Each row is a point. The ring and each string are closed loops that go straight from each point to the next, and from the last back to the first. Before rounding, they use only three directions, however many columns there are. Count how often each string passes through the ring. Passing back the other way cancels.

Ring, 6 rows:
|  2.1 | -1.1 |  2.5 |
| -4.2 | -0.6 |  3.3 |
| -4.3 |  0.2 |  1.0 |
| -0.3 | -1.4 | -4.2 |
|  5.9 | -2.3 | -5.1 |
|  6.5 | -1.0 | -0.7 |
String, 19 rows:
|  -7.2 |  -1.9 |   0.3 |
|  -6.0 |   2.6 |   1.1 |
|   0.3 |   3.6 |   0.8 |
|  -0.8 |   1.0 |  -3.5 |
|   2.5 |   1.6 |  -0.6 |
|   0.5 |  -2.8 |  -2.9 |
|   2.6 |  -7.3 | -10.1 |
|   8.0 |  -4.1 |  -8.8 |
|   7.7 |   0.9 |  -2.2 |
|   3.0 |  -1.0 |  -1.2 |
|   2.9 |  -4.3 |  -3.0 |
|   6.7 |  -3.4 |  -0.7 |
|   6.8 |   1.4 |   4.2 |
|   0.7 |  -4.5 |   2.3 |
|  -2.6 |  -5.4 |   0.9 |
|  -3.8 |  -2.0 |   4.7 |
|  -2.7 |   2.3 |   6.2 |
|   0.4 |   1.6 |   2.1 |
|  -2.4 |  -2.8 |  -0.9 |
Times through: 3

Ring (7 x 8):
|  8.1 | -3.1 |  1.8 |  1.4 |  0.8 | -4.6 |  2.6 | -0.2 |
|  4.0 | -2.3 |  2.5 | -1.1 | -6.9 | -4.2 |  2.5 |  3.5 |
| -0.5 | -2.5 |  1.8 | -2.0 | -9.3 |  1.4 |  2.6 |  6.6 |
| -4.6 | -2.5 |  0.3 |  0.2 | -6.0 |  5.1 |  1.4 |  6.8 |
| -3.9 | -3.0 | -1.3 |  4.4 |  3.2 |  5.8 |  0.3 |  3.2 |
|  0.8 | -3.8 | -1.1 |  4.7 |  6.6 |  5.1 |  1.3 |  1.1 |
|  8.4 | -4.0 |  0.8 |  2.6 |  5.1 | -0.8 |  2.9 | -0.9 |
String:
|   9.1 |  -2.3 |   3.2 |  -0.6 |  -4.4 |  -8.6 |   2.8 |   0.6 |
|   8.7 |  -4.2 |   2.6 |  -3.1 |  -5.5 |   0.5 |   5.1 |   3.7 |
|   2.8 |  -3.1 |   1.1 |   0.5 |  -2.3 |   0.8 |   2.5 |   3.2 |
|   0.0 |  -1.5 |   1.4 |   1.5 |  -4.3 |  -4.1 |   0.6 |   3.0 |
|  -1.3 |  -0.9 |   2.2 |  -0.4 |  -9.6 |  -5.2 |   0.7 |   5.0 |
|  -1.3 |  -1.9 |   2.4 |  -3.3 | -13.2 |  -0.6 |   2.5 |   7.7 |
|  -3.7 |  -1.2 |   1.0 |   1.4 |  -6.2 |  -2.2 |   0.0 |   4.8 |
|  -1.5 |  -2.2 |   0.7 |   1.3 |  -3.8 |   0.6 |   1.1 |   4.3 |
|  -0.2 |  -3.3 |   0.7 |  -0.4 |  -4.5 |   4.5 |   2.7 |   5.5 |
|  -1.5 |  -3.7 |   0.4 |  -1.0 |  -5.2 |   7.6 |   3.1 |   6.8 |
|   0.5 |  -3.5 |   0.4 |   0.5 |  -2.1 |   4.7 |   2.6 |   4.5 |
|  -4.2 |  -1.6 |  -0.2 |   4.1 |  -0.4 |  -0.2 |  -0.6 |   3.1 |
|  -9.7 |  -1.3 |  -1.7 |   6.4 |   1.9 |   3.4 |  -2.2 |   3.8 |
|  -6.9 |  -2.8 |  -2.1 |   5.8 |   4.5 |   7.5 |  -0.6 |   3.6 |
|  -0.4 |  -4.4 |  -1.2 |   3.1 |   4.3 |   9.1 |   2.2 |   3.3 |
|   1.7 |  -4.0 |  -0.3 |   2.4 |   2.7 |   5.4 |   2.4 |   2.6 |
|   0.3 |  -2.9 |  -0.3 |   4.2 |   3.6 |   1.4 |   0.7 |   1.4 |
|   1.0 |  -2.9 |  -0.9 |   6.3 |   8.0 |   0.7 |   0.0 |  -0.7 |
|   4.1 |  -3.5 |  -0.8 |   6.7 |  10.6 |   0.1 |   0.6 |  -2.3 |
|   2.6 |  -2.9 |   0.3 |   3.7 |   3.2 |  -0.8 |   1.1 |   0.6 |
|   5.9 |  -4.2 |   0.8 |   1.1 |   1.8 |   2.5 |   3.4 |   1.6 |
|   6.7 |  -4.4 |   1.0 |   0.3 |   0.9 |   2.8 |   3.9 |   2.0 |
|   3.1 |  -2.6 |   0.8 |   2.7 |   0.9 |  -2.2 |   1.3 |   1.1 |
|   4.9 |  -2.1 |   1.4 |   3.1 |   1.2 |  -6.5 |   0.8 |  -0.5 |
|   7.2 |  -1.7 |   2.4 |   2.3 |  -0.7 | -10.3 |   1.1 |  -1.0 |
Times through: 2

Ring (6 x 11):
|  3.9 |  0.8 | -0.7 |  0.2 | -0.6 | -1.4 | -1.2 | -0.8 | -3.2 |  2.1 |  2.1 |
| -0.4 |  0.7 | -2.9 |  3.4 |  3.1 |  0.0 |  2.4 | -2.9 | -1.5 | -6.9 | -1.4 |
| -4.1 | -0.4 | -3.0 |  3.3 |  4.5 |  1.4 |  3.2 | -1.6 |  0.1 | -9.1 | -4.5 |
| -3.2 | -1.1 | -1.6 |  0.7 |  1.8 |  1.4 |  1.0 |  0.7 | -0.7 | -3.4 | -4.1 |
|  1.4 | -0.8 |  0.3 | -2.6 | -2.7 | -0.1 | -2.7 |  2.6 | -3.0 |  5.8 | -0.7 |
|  5.3 |  0.1 |  1.1 | -2.9 | -3.5 | -1.6 | -3.9 |  2.1 | -4.0 |  9.1 |  2.9 |
String:
|  -3.1 |   0.6 |  -5.0 |   3.6 |   0.8 |   1.0 |   3.3 |  -3.5 |  -2.8 |  -9.9 |  -5.6 |
|  -5.0 |   0.4 |  -5.7 |   4.8 |   2.7 |   1.7 |   4.8 |  -4.1 |  -1.8 | -13.5 |  -7.0 |
|  -3.6 |   0.5 |  -4.9 |   4.1 |   2.2 |   1.2 |   3.8 |  -3.6 |  -2.0 | -11.0 |  -5.5 |
|  -8.6 |  -2.2 |  -2.1 |   3.2 |   8.1 |   3.2 |   4.2 |   0.6 |   3.3 | -11.2 |  -7.1 |
|  -6.2 |  -3.0 |   0.9 |   0.3 |   7.2 |   2.5 |   1.2 |   3.7 |   3.7 |  -3.2 |  -4.1 |
|  -1.6 |  -0.9 |  -0.8 |   0.5 |   2.3 |   0.8 |   0.3 |   0.9 |  -0.5 |  -1.7 |  -2.2 |
|  -0.6 |   1.0 |  -4.3 |   2.5 |  -1.0 |   0.1 |   1.9 |  -3.1 |  -3.9 |  -6.2 |  -3.6 |
|  -1.9 |   0.9 |  -5.1 |   2.6 |  -1.7 |   0.7 |   2.4 |  -3.3 |  -4.3 |  -7.6 |  -5.4 |
|  -3.9 |  -1.5 |  -1.6 |  -0.3 |   0.4 |   1.7 |   0.4 |   1.7 |  -1.2 |  -2.0 |  -5.3 |
|  -1.8 |  -1.6 |  -0.2 |  -2.2 |  -1.4 |   1.1 |  -1.6 |   3.0 |  -1.9 |   3.0 |  -3.4 |
|   1.4 |  -0.9 |   0.1 |  -3.4 |  -4.6 |  -0.1 |  -3.3 |   3.0 |  -4.0 |   7.2 |  -1.4 |
|  -0.1 |  -2.8 |   3.6 |  -5.1 |  -0.3 |   0.7 |  -4.5 |   7.0 |   0.0 |  10.8 |  -0.1 |
|  -0.4 |  -2.5 |   3.1 |  -3.6 |   1.5 |   0.6 |  -3.2 |   5.7 |   0.7 |   7.8 |   0.1 |
|   0.6 |  -1.3 |   1.2 |  -1.9 |   0.6 |   0.1 |  -2.1 |   3.0 |  -0.9 |   4.6 |   0.0 |
|   6.0 |   1.4 |  -1.4 |  -1.4 |  -5.8 |  -2.0 |  -2.8 |  -0.8 |  -6.4 |   5.8 |   1.9 |
|   9.5 |   2.3 |  -1.1 |  -2.5 |  -9.1 |  -3.3 |  -4.5 |  -1.2 |  -8.7 |   9.9 |   4.2 |
|   6.2 |  -0.5 |   2.9 |  -4.6 |  -3.7 |  -1.8 |  -5.5 |   4.0 |  -3.5 |  13.3 |   4.3 |
|   2.6 |  -1.9 |   3.7 |  -4.2 |   0.3 |  -0.5 |  -4.4 |   5.5 |  -0.3 |  10.9 |   2.7 |
|   1.4 |  -2.6 |   4.5 |  -4.5 |   1.7 |   0.0 |  -4.5 |   6.7 |   1.0 |  11.2 |   2.4 |
|   0.3 |  -1.5 |   1.6 |  -1.9 |   1.5 |   0.2 |  -2.0 |   3.3 |  -0.2 |   4.6 |   0.2 |
|   4.6 |   0.8 |  -0.8 |  -1.3 |  -4.0 |  -1.5 |  -2.4 |  -0.1 |  -5.0 |   5.1 |   1.5 |
|   8.5 |   2.3 |  -1.9 |  -2.0 |  -9.1 |  -3.0 |  -3.8 |  -1.7 |  -8.8 |   8.0 |   2.9 |
|   5.8 |  -0.2 |   1.6 |  -4.7 |  -6.2 |  -1.6 |  -5.4 |   3.4 |  -5.1 |  12.7 |   2.6 |
|  -0.2 |  -2.9 |   3.8 |  -4.7 |   0.8 |   0.7 |  -4.2 |   6.9 |   0.6 |  10.2 |   0.2 |
|  -0.9 |  -1.6 |   1.1 |  -1.5 |   1.8 |   0.6 |  -1.5 |   3.2 |  -0.1 |   3.1 |  -1.0 |
|  -0.5 |  -1.0 |   0.1 |  -0.8 |   1.1 |   0.4 |  -0.9 |   1.9 |  -0.9 |   1.6 |  -1.2 |
|  -3.8 |  -2.8 |   1.5 |  -1.9 |   3.3 |   1.8 |  -1.1 |   4.7 |   1.6 |   2.2 |  -3.0 |
|  -1.1 |  -0.9 |  -0.5 |  -0.1 |   1.4 |   0.6 |  -0.2 |   1.3 |  -0.9 |  -0.2 |  -1.9 |
|  -0.9 |   0.2 |  -2.7 |   1.4 |   0.0 |   0.4 |   1.0 |  -1.2 |  -2.6 |  -3.6 |  -2.9 |
Times through: 4

Ring:
|  1.1 | -3.8 |  0.7 | -1.3 |  0.2 |  1.7 |  3.0 |  1.4 |  2.3 | -0.1 |  2.6 | -2.2 | -2.7 | -1.1 |
| -0.1 | -3.7 | -0.8 | -0.2 |  3.5 |  4.5 |  5.9 |  1.4 |  2.9 | -4.2 |  1.2 | -3.1 | -1.3 |  1.4 |
| -2.3 | -0.6 | -2.4 |  2.2 |  6.5 |  2.5 |  7.7 | -1.1 |  3.2 | -8.3 | -2.4 | -2.0 |  0.4 |  4.9 |
| -3.5 |  2.3 | -2.8 |  3.6 |  6.6 | -1.8 |  7.0 | -3.5 |  2.9 | -8.9 | -4.8 | -0.2 |  1.2 |  6.3 |
| -3.3 |  3.6 | -1.9 |  3.3 |  3.8 | -5.7 |  3.8 | -4.5 |  2.2 | -5.8 | -4.7 |  1.6 |  1.3 |  4.9 |
| -1.5 |  2.4 |  0.1 |  1.0 | -1.1 | -7.3 | -0.6 | -3.4 |  1.3 |  0.3 | -1.7 |  2.4 |  0.3 |  0.9 |
|  0.2 |  0.1 |  1.5 | -0.8 | -3.3 | -6.0 | -1.8 | -1.6 |  1.1 |  3.4 |  1.0 |  1.5 | -1.4 | -1.8 |
|  1.1 | -1.8 |  1.7 | -1.3 | -2.7 | -3.4 | -0.5 | -0.2 |  1.5 |  3.1 |  2.2 |  0.0 | -2.6 | -2.3 |
String, 26 rows:
|   0.8 |  -2.4 |   1.3 |  -2.5 |  -3.9 |  -1.3 |  -2.1 |   0.6 |   0.9 |   4.1 |   3.3 |   0.5 |  -0.2 |  -3.1 |
|  -0.2 |  -0.7 |   0.4 |  -0.2 |  -0.5 |  -2.8 |   1.1 |  -1.0 |   1.8 |   0.1 |   0.4 |   0.1 |  -1.1 |  -0.1 |
|   0.1 |   0.7 |   1.2 |   1.0 |  -0.5 |  -7.3 |   1.5 |  -2.5 |   2.1 |   0.4 |  -0.9 |   0.6 |  -3.7 |   0.1 |
|   0.9 |  -0.1 |   1.8 |   0.8 |  -0.8 |  -7.2 |   1.8 |  -2.0 |   2.3 |   1.1 |  -0.3 |  -0.1 |  -5.1 |  -0.5 |
|   2.0 |  -3.8 |   2.1 |  -2.1 |  -2.7 |  -1.0 |   0.3 |   1.3 |   1.8 |   3.4 |   3.6 |  -1.4 |  -3.8 |  -3.2 |
|   1.4 |  -4.8 |   1.0 |  -3.3 |  -2.8 |   3.4 |  -0.4 |   2.6 |   1.3 |   3.1 |   4.8 |  -1.4 |  -0.4 |  -3.3 |
|   0.0 |  -2.1 |   0.1 |  -0.5 |   0.5 |   0.3 |   2.5 |   0.2 |   2.1 |  -0.9 |   1.2 |  -1.1 |  -1.1 |   0.0 |
|   0.1 |  -2.3 |  -0.2 |   0.9 |   3.5 |   0.5 |   6.1 |   0.0 |   3.2 |  -4.0 |  -0.1 |  -2.6 |  -3.5 |   1.7 |
|   0.1 |  -3.5 |  -0.8 |   1.3 |   5.9 |   3.4 |   8.9 |   0.8 |   3.9 |  -6.5 |  -0.2 |  -4.2 |  -4.1 |   2.8 |
|   0.6 |  -5.6 |  -0.7 |  -1.3 |   3.2 |   7.5 |   6.1 |   2.9 |   2.9 |  -3.6 |   2.9 |  -4.1 |  -1.5 |   0.4 |
|  -1.4 |  -2.0 |  -2.1 |   2.4 |   7.8 |   3.6 |  10.0 |  -0.2 |   3.9 |  -9.3 |  -2.0 |  -3.7 |  -2.1 |   4.9 |
|  -1.8 |  -0.4 |  -1.8 |   2.5 |   6.2 |   0.6 |   7.8 |  -1.5 |   3.3 |  -7.7 |  -2.6 |  -2.0 |  -1.2 |   4.6 |
|  -0.2 |  -3.1 |  -0.4 |  -1.5 |   0.2 |   3.2 |   1.9 |   1.2 |   1.8 |  -0.8 |   2.3 |  -1.3 |   0.7 |  -0.4 |
|  -1.1 |  -2.9 |  -1.5 |  -0.5 |   2.9 |   5.0 |   4.5 |   1.0 |   2.3 |  -4.1 |   1.0 |  -2.0 |   1.4 |   1.6 |
|  -4.5 |   2.1 |  -4.4 |   5.2 |  11.2 |   1.4 |  11.6 |  -3.4 |   4.0 | -14.2 |  -6.5 |  -1.9 |   1.2 |   9.3 |
|  -5.0 |   4.7 |  -4.1 |   6.7 |  11.1 |  -3.9 |  11.2 |  -5.7 |   4.0 | -14.2 |  -8.7 |  -0.4 |   0.3 |  10.2 |
|  -3.1 |   2.7 |  -2.2 |   3.9 |   6.0 |  -3.9 |   6.7 |  -4.0 |   3.0 |  -8.0 |  -5.0 |   0.1 |  -0.1 |   5.9 |
|  -1.2 |  -1.0 |  -0.8 |  -0.1 |   1.0 |   0.3 |   2.2 |  -0.6 |   1.8 |  -2.0 |   0.2 |  -0.2 |   1.0 |   1.1 |
|  -3.3 |   2.6 |  -2.1 |   2.5 |   3.6 |  -3.3 |   3.6 |  -3.5 |   2.0 |  -5.6 |  -3.7 |   1.3 |   2.3 |   4.5 |
|  -5.8 |   8.8 |  -3.2 |   7.2 |   7.3 | -12.1 |   6.1 |  -8.9 |   2.7 | -10.5 | -10.4 |   3.5 |   1.6 |   9.4 |
|  -4.0 |   6.1 |  -1.8 |   4.9 |   4.4 | -10.2 |   4.1 |  -6.7 |   2.4 |  -6.6 |  -7.0 |   2.7 |   0.4 |   6.2 |
|  -1.5 |   0.9 |  -0.5 |   1.1 |   1.3 |  -3.6 |   2.3 |  -2.3 |   2.0 |  -2.3 |  -1.5 |   0.6 |  -0.1 |   1.9 |
|  -1.0 |   0.3 |  -0.1 |   0.1 |  -0.4 |  -3.2 |   0.7 |  -1.7 |   1.5 |  -0.4 |  -0.3 |   0.9 |   0.3 |   0.5 |
|  -2.1 |   3.8 |  -0.3 |   2.9 |   1.3 |  -9.4 |   1.9 |  -4.9 |   2.0 |  -2.5 |  -4.1 |   2.2 |  -1.1 |   3.0 |
|  -1.6 |   4.8 |   0.9 |   2.4 |  -1.5 | -13.3 |  -1.0 |  -5.7 |   1.4 |   0.8 |  -3.7 |   3.7 |  -1.7 |   1.4 |
|   0.4 |   1.3 |   2.3 |  -1.0 |  -5.8 |  -9.5 |  -4.5 |  -2.6 |   0.5 |   6.1 |   1.0 |   3.1 |  -1.3 |  -3.0 |
Times through: 0

Ring, 6 rows:
|  1.8 | -1.4 |  1.1 |  2.2 | -2.3 | -0.8 |  0.2 |  5.3 |  2.3 | -2.4 | -1.2 | -6.5 | -2.3 | -3.7 |
|  2.0 |  1.4 |  1.7 |  2.5 | -5.1 | -3.9 |  5.0 |  4.6 | -2.4 | -0.8 | -0.8 | -6.3 | -0.6 | -0.7 |
| -0.3 |  2.1 |  1.8 |  0.2 | -3.7 | -4.4 |  6.4 | -1.1 | -4.9 |  0.7 |  0.3 | -2.4 |  1.3 |  2.2 |
| -3.9 | -0.2 |  1.3 | -3.2 |  2.2 | -1.7 |  3.5 | -8.8 | -3.1 | -0.4 |  1.2 |  3.2 |  1.8 |  3.1 |
| -4.5 | -3.5 |  0.8 | -3.6 |  6.3 |  2.0 | -1.3 | -8.6 |  2.2 | -3.7 |  0.7 |  3.7 | -0.4 | -0.1 |
| -1.9 | -4.0 |  0.6 | -1.2 |  4.0 |  2.3 | -3.2 | -2.2 |  4.8 | -4.0 | -0.3 | -0.9 | -2.1 | -3.2 |
String:
|   4.0 |   1.7 |   1.7 |   4.6 |  -7.1 |  -4.3 |   5.5 |   9.4 |  -1.8 |  -1.7 |  -1.6 |  -9.5 |  -1.8 |  -2.2 |
|   3.7 |   1.4 |   1.7 |   4.4 |  -6.4 |  -4.0 |   5.4 |   9.0 |  -1.6 |  -2.4 |  -1.6 |  -9.0 |  -1.9 |  -2.2 |
|   3.5 |   2.1 |   1.7 |   3.6 |  -7.5 |  -4.7 |   5.1 |   7.6 |  -2.6 |   0.5 |  -1.1 |  -8.7 |  -0.7 |  -1.4 |
|   0.5 |   0.8 |   1.4 |   0.5 |  -3.8 |  -3.0 |   2.8 |   1.0 |  -1.8 |   1.5 |  -0.1 |  -4.2 |   0.4 |  -0.3 |
|  -0.6 |  -0.4 |   1.3 |  -0.1 |  -0.9 |  -1.7 |   2.5 |  -0.8 |  -0.8 |  -1.4 |  -0.1 |  -2.3 |  -0.3 |  -0.3 |
|  -0.7 |   0.1 |   1.3 |  -0.3 |  -1.5 |  -2.2 |   2.8 |  -1.2 |  -1.5 |  -0.3 |   0.1 |  -2.2 |   0.2 |   0.2 |
|  -0.6 |   1.6 |   1.6 |  -0.4 |  -3.3 |  -3.9 |   4.8 |  -1.9 |  -4.0 |   1.7 |   0.5 |  -2.1 |   1.5 |   1.8 |
|  -1.3 |  -0.6 |   1.3 |  -0.7 |  -0.1 |  -1.5 |   2.2 |  -2.4 |  -0.9 |  -1.2 |   0.2 |  -1.2 |   0.0 |   0.1 |
|  -2.8 |   1.1 |   1.5 |  -2.6 |  -0.7 |  -3.1 |   4.3 |  -7.0 |  -4.5 |   2.0 |   1.2 |   1.5 |   2.5 |   3.3 |
|  -5.8 |   0.7 |   1.5 |  -5.1 |   3.0 |  -2.4 |   5.0 | -13.6 |  -5.6 |   1.2 |   2.2 |   6.4 |   3.5 |   5.7 |
|  -6.3 |  -1.1 |   1.2 |  -5.4 |   5.5 |  -0.5 |   2.7 | -13.9 |  -3.0 |  -1.0 |   1.9 |   7.0 |   2.4 |   4.3 |
|  -6.1 |  -1.9 |   1.0 |  -5.5 |   5.8 |   0.4 |   0.7 | -13.3 |  -1.3 |  -0.5 |   1.8 |   6.5 |   2.0 |   3.1 |
|  -6.4 |  -3.3 |   0.9 |  -5.1 |   8.4 |   1.8 |   0.3 | -12.9 |   0.5 |  -4.5 |   1.3 |   7.0 |   0.5 |   2.1 |
|  -4.0 |  -2.5 |   1.0 |  -2.8 |   5.1 |   0.8 |   0.8 |  -7.5 |   0.6 |  -4.0 |   0.6 |   3.0 |  -0.3 |   0.7 |
|  -3.0 |  -1.7 |   1.1 |  -2.4 |   2.8 |  -0.1 |   0.7 |  -6.0 |   0.1 |  -1.7 |   0.6 |   1.4 |   0.2 |   0.4 |
|  -5.2 |  -2.2 |   0.9 |  -4.5 |   5.2 |   0.7 |   0.0 | -10.8 |  -0.2 |  -1.1 |   1.4 |   4.8 |   1.2 |   1.8 |
|  -6.8 |  -2.4 |   1.0 |  -5.7 |   7.4 |   0.9 |   1.1 | -14.3 |  -1.1 |  -2.5 |   1.8 |   7.5 |   1.6 |   3.3 |
|  -5.5 |  -1.3 |   1.2 |  -4.4 |   5.3 |  -0.3 |   2.9 | -11.7 |  -2.3 |  -2.5 |   1.4 |   5.7 |   1.5 |   3.4 |
|  -5.1 |   0.3 |   1.4 |  -4.3 |   3.0 |  -2.1 |   4.6 | -11.7 |  -4.6 |  -0.1 |   1.7 |   5.2 |   2.7 |   4.7 |
|  -3.2 |   1.6 |   1.5 |  -3.1 |  -1.1 |  -3.6 |   4.8 |  -8.1 |  -5.4 |   3.1 |   1.5 |   2.0 |   3.2 |   4.1 |
|  -1.4 |   0.4 |   1.4 |  -1.1 |  -1.2 |  -2.4 |   3.2 |  -3.2 |  -2.4 |   0.5 |   0.5 |  -0.9 |   1.0 |   1.2 |
|  -0.6 |   1.0 |   1.7 |   0.3 |  -1.7 |  -3.2 |   5.7 |  -1.2 |  -3.4 |  -1.7 |   0.0 |  -1.9 |   0.3 |   1.5 |
|   1.6 |   3.2 |   2.1 |   2.4 |  -6.0 |  -5.8 |   8.9 |   3.1 |  -6.0 |  -0.7 |  -0.4 |  -5.1 |   0.5 |   1.9 |
|   2.9 |   3.4 |   2.0 |   3.2 |  -8.1 |  -6.1 |   7.7 |   5.7 |  -5.3 |   1.3 |  -0.7 |  -7.4 |   0.4 |   0.7 |
|   1.9 |   1.8 |   1.6 |   2.0 |  -5.9 |  -4.2 |   4.5 |   4.1 |  -2.8 |   1.1 |  -0.5 |  -6.3 |   0.1 |  -0.4 |
|   3.2 |   1.9 |   1.7 |   3.5 |  -7.0 |  -4.5 |   5.0 |   7.2 |  -2.4 |   0.1 |  -1.1 |  -8.3 |  -0.8 |  -1.4 |
Times through: 0
